Each point is reached from the start by the listed moves, each made once or not at all, plus a little noise. Is the number of moves made odd or even? Then give how often each move was made.

Moves:
(1): [27.8 -4.9]
(2): [ 4.4 27.5]
Start: [-9.1  0.5]
Points:
[18.7 -4.3] -> odd (1, 0)
[23.2 24.1] -> even (1, 1)
[-9.1  0.7] -> even (0, 0)

Moves:
(1): [ 9.8 -8.1 12.7  1.3 21.0  9.1 -6.8  0.1]
(2): [-6.2 -9.6 22.1 18.1 -5.5 -3.8  1.2  6.3]
(3): [ -3.4   2.5 -15.3  14.2   3.6   8.1  -8.8   1.3]
(4): [-14.9  27.5 -10.0  -3.5 -13.6 -10.3  -0.8   6.7]
(5): [ -4.6 -10.9   0.8 -14.1   2.6  -0.8  -4.9   3.9]
(6): [ -2.4  26.6 -34.3 -23.0 -11.5   4.9  12.4  17.2]
Start: [ 16.6 -11.1   4.1  -3.1  -8.6  17.0   0.0   4.8]
Points:
[ 21.5 -30.8  16.8 -16.2  16.9  24.0 -11.4   7.0] -> even (1, 0, 0, 0, 1, 0)
[-16.0  22.7 -17.6 -23.9 -37.7   7.2   7.7  35.4] -> even (0, 1, 0, 1, 1, 1)
[ 20.0  -4.6 -19.1 -39.2   6.4  30.7  -0.5  25.0] -> odd (1, 0, 0, 0, 1, 1)
[ 18.0 -27.4  23.3  32.6  11.2  31.0 -12.2  13.7] -> odd (1, 1, 1, 0, 0, 0)

Moves:
(1): [  8.9  11.6   8.3   2.8 -13.3 -26.1   0.0  13.0   0.8 -27.0]
(2): [-20.5   9.2  21.6  -9.5  -6.9  -1.7  -5.8   2.4  -5.5  -2.6]
(3): [ 17.9 -13.8  -7.7   4.5 -13.5   6.5  -3.3   0.5 -20.7  12.1]
(4): [-32.2 -12.9   3.1   1.5  -3.2   0.0 -12.1  23.1  12.7   2.1]
(5): [ 14.0 -11.1  -2.0  23.9 -20.2  -7.5  -0.5  -3.7  14.7  -4.3]
(6): [  4.2 -13.4 -17.8   7.7 -17.2  12.2  -8.3  -5.6  12.2   4.2]
(7): [-10.1 -11.9  -5.6  -4.4 -23.1  19.4  14.8  -8.4 -29.4   0.8]
(8): [-4.7  6.4  4.1 -5.2  2.8  9.2  9.3  8.4  5.7 10.7]
(9): [ -7.2   1.5   0.5   9.0  -8.6 -19.6   3.5  -0.3  -3.8  -2.5]
Start: [  1.7  -6.6  11.2  -7.9   7.9   8.3  16.4 -11.8   2.5  12.6]
Points:
[  5.4 -22.0  25.6  16.3 -77.1 -18.9  25.3  -9.2 -41.8  -9.8] -> even (1, 1, 1, 0, 1, 0, 1, 0, 1)
[-33.7 -20.7  17.5  -7.7 -32.4   2.6  17.8  14.9 -13.2 -11.9] -> odd (1, 0, 0, 1, 0, 0, 1, 0, 0)
[  5.1 -19.4  -2.8  -2.1 -46.2  14.2  21.9 -13.7 -14.4 -10.1] -> odd (1, 0, 0, 0, 0, 1, 1, 0, 0)
[ 17.2  -5.5  18.0  29.0 -34.5 -45.2  19.0  -2.1  13.9 -21.7] -> odd (1, 0, 0, 0, 1, 0, 0, 0, 1)

Moves:
(1): [ 13.4  23.5  -3.2  -1.9   8.5 -16.7 -13.2  18.2  20.2  16.9  11.9  14.8
   1.6  19.6  -5.5]
(2): [ -8.8 -29.2   0.6  -2.3   3.8   5.7  12.7 -27.1   0.3  11.1  -5.2  -3.6
  -2.1  -3.3  -0.1]
(3): [-13.1  -8.0   8.2   4.3   1.0  13.9  20.0   3.6  24.1  11.8  -7.2   0.5
 -11.6  -8.2  -0.2]
(4): [-7.0  3.4  9.1 18.7  9.2  3.3 -5.7 10.4 -5.4  6.6 -4.3 15.2  3.3  5.1
 -2.9]
(5): [  4.6  13.7 -13.3  10.1  -3.5 -11.1 -28.3  31.6  16.4  -2.2   8.7   9.1
 -15.0  -6.4  -9.4]
(6): [ -3.6  20.1  -6.4 -12.8   6.8 -12.2  18.4 -19.8 -15.6   1.7  18.9 -12.9
  -9.8   6.9 -16.4]
(7): [-11.2  -9.2  -2.3   9.5   3.0  -5.0 -16.7  17.8   9.9 -11.3   7.1  10.3
  14.0   0.3  12.7]
(8): [18.1 -0.7  0.9  6.5 13.4 -1.4  3.0 13.4 -2.0  9.0  4.2  1.0 -4.0 11.2
 11.0]
(9): [ -1.0 -10.1   0.9  -7.8  -0.8   3.7   1.1  -2.8   4.5 -11.1   5.4  -2.5
   2.6  -6.3  -9.4]
(10): [ -1.9  -1.8   2.9  18.5   2.7  -6.5 -22.2  -0.7  -2.0 -32.4  -1.8  -0.1
   1.6  -6.8  -1.1]
(11): [ -1.3  -2.5  18.1 -14.9   8.4  13.3  -1.3 -12.8 -12.4  12.6   1.6   5.2
   4.5  16.2  21.4]
(12): [ 21.5  17.5  12.4  -2.2  -7.8 -29.2 -28.0   1.7 -24.9  -4.8  14.6  -2.2
  10.1  -3.8   6.8]
(13): [-16.2 -19.7 -10.4  -0.9  -5.9  11.5   9.5  -8.4   5.8 -19.2 -10.8 -43.3
  -2.0 -14.1 -21.2]
(14): [ -1.6   8.4  10.3 -17.1  18.6 -11.0  10.5   5.8  -2.8   9.9  -6.6   3.5
 -11.1   4.0   0.3]
Start: [ 13.2  -4.5 -11.7  -5.4   5.0   5.0   2.8   1.5  -5.6  -7.2  -3.7  -4.4
  -4.2  -5.6 -22.9]
Points:
[ -5.9 -32.1  24.9   6.5  65.9  17.4  15.5   4.6  18.3  17.9 -23.4 -10.4
 -24.2  17.8 -19.8] -> odd (1, 1, 1, 1, 0, 0, 0, 1, 0, 1, 1, 0, 1, 1)
[-10.2 -39.1 -16.8  13.8  -5.3  -9.5 -29.6  19.9  26.6 -22.5   3.5 -33.3
 -10.3 -42.4 -35.4] -> even (0, 1, 1, 0, 1, 0, 1, 0, 0, 0, 0, 1, 1, 0)
[ -8.8 -43.5 -19.6   1.0  31.7   2.5 -20.5  -7.0   0.5 -48.7  23.7 -41.1
 -14.4  -8.6 -35.3] -> odd (0, 1, 0, 0, 1, 1, 1, 1, 1, 1, 1, 0, 1, 0)
[ 11.5   5.4 -20.4  12.6  46.7 -22.4 -36.0  87.1  40.9  -8.2  11.9   3.1
 -15.0   6.2 -47.3] -> even (1, 0, 0, 1, 1, 0, 1, 1, 1, 0, 0, 0, 1, 1)
